Each row of a before or after table is a point. One or more steps were done to the points. Then noise was added and the rows were shuffled. The steps act on columns, c1 being the first. Write out the steps. A step turns or swaps two columns, mirrors them in a line or flattens them onto one, adds a multiple of one to another, or multiplies or shifts one. Angles are multiples of 10 degrees, from the lower column toward the higher: turns from -170 to 170, lines from 10 to 170 but not 90. Use the fewest steps. Two steps may share a column if one is a turn and the other turns, adds or multiplies; they go together, in the order done. Otherwise the lowest column goes first.
In the rows, zero is written as 128.

Before (10 x 2):
96 176
100 168
102 185
132 100
146 125
169 79
149 136
120 106
148 129
126 126
After:
107 141
65 129
126 131
123 105
187 123
116 115
176 127
117 112
117 149
190 110
Steps: turn c1 and c2 by -130 degrees

Before, 14 rows:
155 76 100 146 113 94
154 141 153 146 123 88
163 125 132 180 129 135
116 140 151 100 90 134
76 124 132 92 94 156
88 128 148 137 69 142
75 120 157 181 130 82
119 144 99 139 67 167
152 85 99 123 128 155
133 121 118 120 95 154
99 144 71 120 105 163
157 152 140 98 147 83
128 90 76 100 101 118
152 93 155 181 120 164
After, 14 rows:
104 125 150 180 121 129
101 151 140 97 177 128
131 77 166 147 154 119
138 127 85 138 94 109
140 121 70 182 171 123
169 93 160 101 127 117
93 142 133 145 164 119
134 87 167 121 104 132
120 138 103 99 109 115
134 122 139 119 93 119
189 143 141 118 84 124
157 123 87 92 93 119
94 92 130 182 92 129
154 143 141 137 73 112
Steps: turn c1 and c3 by 130 degrees; turn c5 and c6 by 70 degrees; multiply c6 by 0.4

Before:
38 104 144 124 71 127 169 126 140
133 112 119 129 159 119 96 105 126
151 150 116 132 109 133 193 113 132
132 119 117 98 151 139 136 129 100
120 96 122 82 147 151 153 180 132
121 138 115 139 150 153 116 108 98
121 124 130 127 116 155 133 95 48
128 7 109 126 141 105 95 108 126
127 116 119 131 132 158 103 166 113
151 152 124 110 125 154 96 106 89
138 133 110 76 153 32 116 120 101
140 154 165 127 147 160 96 119 131
115 131 109 129 135 154 99 105 123
136 143 108 124 128 156 108 98 146
After (14 x 9):
131 108 137 152 93 134 149 144 118
126 132 147 157 120 97 140 151 126
107 154 98 156 114 103 142 122 101
99 150 159 152 132 116 156 133 95
120 120 175 127 142 100 120 129 59
112 146 126 147 132 105 141 167 137
110 152 131 72 143 132 95 146 128
118 120 144 152 126 106 136 90 145
122 116 150 109 117 122 156 124 117
143 2 139 161 119 144 146 151 126
126 94 134 86 131 99 161 82 164
169 138 163 118 118 216 187 131 116
213 102 112 94 181 85 99 133 126
115 141 153 138 107 101 135 140 106
Steps: turn c1 and c6 by 150 degrees; turn c3 and c9 by 140 degrees; turn c8 and c9 by 150 degrees; turn c4 and c5 by -160 degrees; turn c4 and c7 by 110 degrees

Before (8 x 14):
182 140 115 85 159 57 119 111 142 123 139 161 203 96
196 168 138 112 169 77 181 134 137 163 98 122 169 97
102 83 150 106 114 101 111 115 138 145 136 119 102 124
116 94 127 112 83 111 135 132 139 127 83 149 108 116
122 101 113 109 131 128 144 113 114 163 90 167 96 134
130 83 110 159 126 116 118 135 140 129 103 126 99 109
149 115 147 160 127 140 144 106 120 88 117 110 143 110
171 156 160 149 151 75 155 111 148 180 128 148 195 80
After:
178 70 103 151 151 150 163 141 135 70 119 85 197 160
160 63 88 112 138 129 199 138 138 94 156 117 169 154
116 137 141 116 39 161 131 152 116 127 170 103 113 128
135 133 150 107 120 170 105 136 129 108 114 131 101 136
109 150 115 160 99 178 120 136 113 123 150 124 97 147
116 146 129 108 91 136 137 162 155 105 156 91 93 104
148 146 123 155 116 140 150 153 111 165 122 136 146 147
140 71 77 84 165 147 139 135 112 124 108 84 198 141
Steps: turn c1 and c3 by -70 degrees; turn c3 and c7 by -20 degrees; turn c2 and c6 by -130 degrees; add 0.3 times c4 to c6; add 1 times c11 to c5; turn c8 and c11 by 150 degrees; turn c9 and c10 by -150 degrees; turn c12 and c14 by -150 degrees
